Each point is reached from the start by the listed moves, each made once or not at all, plus a little noise. Is the number of moves made odd or even? Then give how often each move was made.

Moves:
(1): [10.4  1.9  0.9 -1.4  3.2]
(2): [-1.4  8.2 -1.8  1.1  0.2]
Start: [-3.8 -0.4 -1.2  1.9 -0.9]
Points:
[-4.1 -0.2 -0.9  1.8  0.3] -> even (0, 0)
[6.5 2.4 0.8 1.1 1.9] -> odd (1, 0)
[ 6.0  9.4 -2.6  1.1  1.6] -> even (1, 1)

Moves:
(1): [ 6.5  1.8  4.0  0.7 -0.2  0.4 -2.0  2.0]
(2): [-1.7  5.6 -0.5  0.3  2.1 -1.3 -3.2  2.5]
(3): [-3.5  1.7  5.1  0.6 -2.5 -1.8  1.6 -1.7]
(4): [-0.3  0.5 -2.6  7.5  0.2 -1.1  5.4  0.4]
(5): [ 0.1 -1.6  0.6  1.6  7.5  1.6  0.7 -2.3]
(6): [-1.5 -1.0  0.7  3.0 -0.6  6.2 -2.8  2.3]
Start: [-2.9 -0.2  1.4 -1.5 -1.8  0.2  3.1  1.6]
Points:
[ 2.9  2.0  2.9  6.9 -1.8 -0.1  6.3  3.7] -> even (1, 0, 0, 1, 0, 0)
[ 1.5  7.7  2.4  7.1 -0.2 -1.7  3.3  6.5] -> odd (1, 1, 0, 1, 0, 0)
[-8.1  7.2  5.8 -0.7 -2.2 -2.8  1.4  2.1] -> even (0, 1, 1, 0, 0, 0)
[-7.9  0.4  7.3  2.3 -4.8  4.8  1.9  2.0] -> even (0, 0, 1, 0, 0, 1)
[-7.9 -1.4  7.8  3.6  2.7  6.0  2.5 -0.2] -> odd (0, 0, 1, 0, 1, 1)
[-1.5  0.4 11.8  4.5  2.2  6.6  0.4  1.8] -> even (1, 0, 1, 0, 1, 1)

Moves:
(1): [ 7.7  0.6  0.6  1.9  1.3  3.2 -1.8 -3.1  2.8]
(2): [-1.2  3.9 -1.8  1.3 -2.1 -1.4  1.2  0.3  1.1]
(3): [-2.3 -1.7  6.2  2.2 -3.1 -0.5 -2.5 -4.1  3.7]
(4): [-0.8 -0.3  2.4  9.6  0.5  2.0 -2.2  3.3 -0.2]
(5): [-2.3  3.8  1.1  1.1  6.3  1.3  0.4 -1.2 -1.7]
(6): [-0.9 -0.2 -0.5 -3.1  1.6  7.6 -0.5 -0.9  5.1]
(7): [-2.4 -2.8 -2.6  0.0  0.2 -0.6  7.6 -3.6  1.4]
(8): [ 4.6  0.5  2.7 -3.7  1.9 -0.6  3.5  4.0  2.1]
(9): [-0.9 -2.4 -1.9  0.8  0.8 -4.3 -1.0 -1.3  5.3]
Start: [ 1.9  2.1  1.8 -0.7  0.1 -0.5 -3.5  2.7 -2.4]
Points:
[-0.1 -0.4 -1.2 -3.1  3.2  3.1 -5.8  0.2  8.5] -> even (0, 0, 0, 0, 0, 1, 0, 0, 1)
[ 8.2 -1.6  8.1 -4.0  2.2  8.0  3.0 -4.8 13.2] -> odd (1, 0, 1, 0, 0, 1, 1, 1, 0)
[ 4.8  0.4  2.9 -6.2  4.3  2.0 -1.3  3.8 10.2] -> odd (0, 0, 0, 0, 0, 1, 0, 1, 1)
[-5.0  2.8  2.4  6.4  7.8  9.8  2.0  0.4  2.4] -> even (0, 0, 0, 1, 1, 1, 1, 0, 0)
